Each wall is flat, endless, passes through zero and stands at right angles to its row. A trip goes straight from one point to another. Which walls does it cross, in order?

Walls:
(1): [-6 -7]
(2): [ -4 -13]
(3): [-10   2]
(4): [24 33]
(5): [  6 -15]
(6): [23 -8]
(7): [ 3 16]
(8): [  3 -38]
Trips:
[25  9] to [ 39 -60] => 8, 7, 2, 4, 1
[-12  15] to [-25  28] => none

Walls:
(1): [-21  -3  13  17  20 -15  -2   5  24 -25 -12]
(2): [-37  10  19  32 -11  13  -9 -27  25 -15 -23]
(3): [23 -7  5 26 14 10 12 17  4  4 27]
(4): [ -5   5  27  23 -28  -6  -3  23   1  22  20]
(5): [ 11 -10  -3 -13  25  21 -14  -1 -28  23  -7]
(6): [ 22  12 -53  12   9   4  17  -3  -2 -14  26]
(7): [ -8  10 -23   3  19  25  12 -22  20  13 -11]
(8): [  4  -9   2  -6   3  -2  -2  -1 -29 -13   0]
(9): [ -9  -8  -2 -24  26   8  -8 -27  -2   3 -26]
(10): [  1   0  10 -22  10   6  12 -32 -15  22  11]
Trips:
[ 11   7  -3 -16  12   0 -15 -26 -12  27  -9] to [  1  17 -16   0   4  22  -1 -17   1  -9   5] => 6, 2, 8
[  1  -4  19  10 -14  24 -18  25  -1  28  17] to [ 13  -2  30   9 -21  -5   3  27 -10   4 -14] => 8, 5
[  2  30   4   2 -22 -28   2 -23  10  -9 -12] to [-10   9   7 -37 -27  -1  21 -12   7 -13  15] => 10, 1, 4, 2
[ -7  -4  -6  35 -33  12   3 -17 -16  13 -14] to [-12   8   3  20 -14  -7  -8  37  15 -48   5] => 7, 1, 6, 3

Walls:
(1): [  0 -22  -5 -15  -6  19   0  -2  17  33   8 -11 -50  11 -28   2  14   7
  19  26  15  14 -27  13]
(2): [  6 -16 -18   6   7  27 -17   0  15 -19  -9 -17  -6  11  46  -2   1 -21
  -2  33 -13 -23  11  13]
(3): [-21   1   5  -9   9   7  -9  24  -3   6   0   9 -14 -30   5 -29  -5  -8
   9   1 -50  -5  14  -4]
(4): [-23 -37  35  13  24   1 -33  26  33  33   0 -26 -29  -5  17  27  10   0
   5   0 -16  -1  12   8]
(5): [-25  18  25  13 -24 -15   0   8  -6  17 -12  17   4 -22  27  -3  -3 -32
 -23  -7   8 -32  24 -20]
(6): [ -6  27   4   5 -12   3 -18 -34  16   1  23  36 -25  15  -8  21  15  -2
  -2  -4  10 -13   3  -1]
(7): [-22   5 -11  31 -15  20  -5   8  13   6  18 -43   3 -14  15   3 -14 -18
 -15 -12  15  -9 -30 -18]
Trips:
[ 22 -13   2   4  12   8  10   7   8  -2 -26 -36  -2  -7 -19   4  -5  13
  13  18  20  -1  -4  -6] to [ 35  33 -14  24 -25  19  -5 -31  26  -6 -12  -9 -18 -30  10 -13  39  -5
 -17  14  26   3   5  12] => 4, 6, 5
[-21 -18  31  -9 -50   0  10  29  25 -19  42  -2  -2 -19 -41 -24  -7   5
  16  25   6  10  26  22] to [-10  30  17  27   0  -2 -12 -33 -15 -12 -10   9  11   9   6   0  14 -20
   4  -6 -22  -4  33   9] => 5, 6, 1, 4, 2
[-36   5 -39 -15  -7  39 -10 -27   9   6  12  18  13  22 -21  26 -15  -6
 -34  23 -43  -6   0  10] to [ -3  -4   2 -17   0  10  -3   7  16  14 -13 -18  -2 -24  17 -37  14  25
 -34  -9   1 -34  -6 -23] => 5, 4, 1, 6
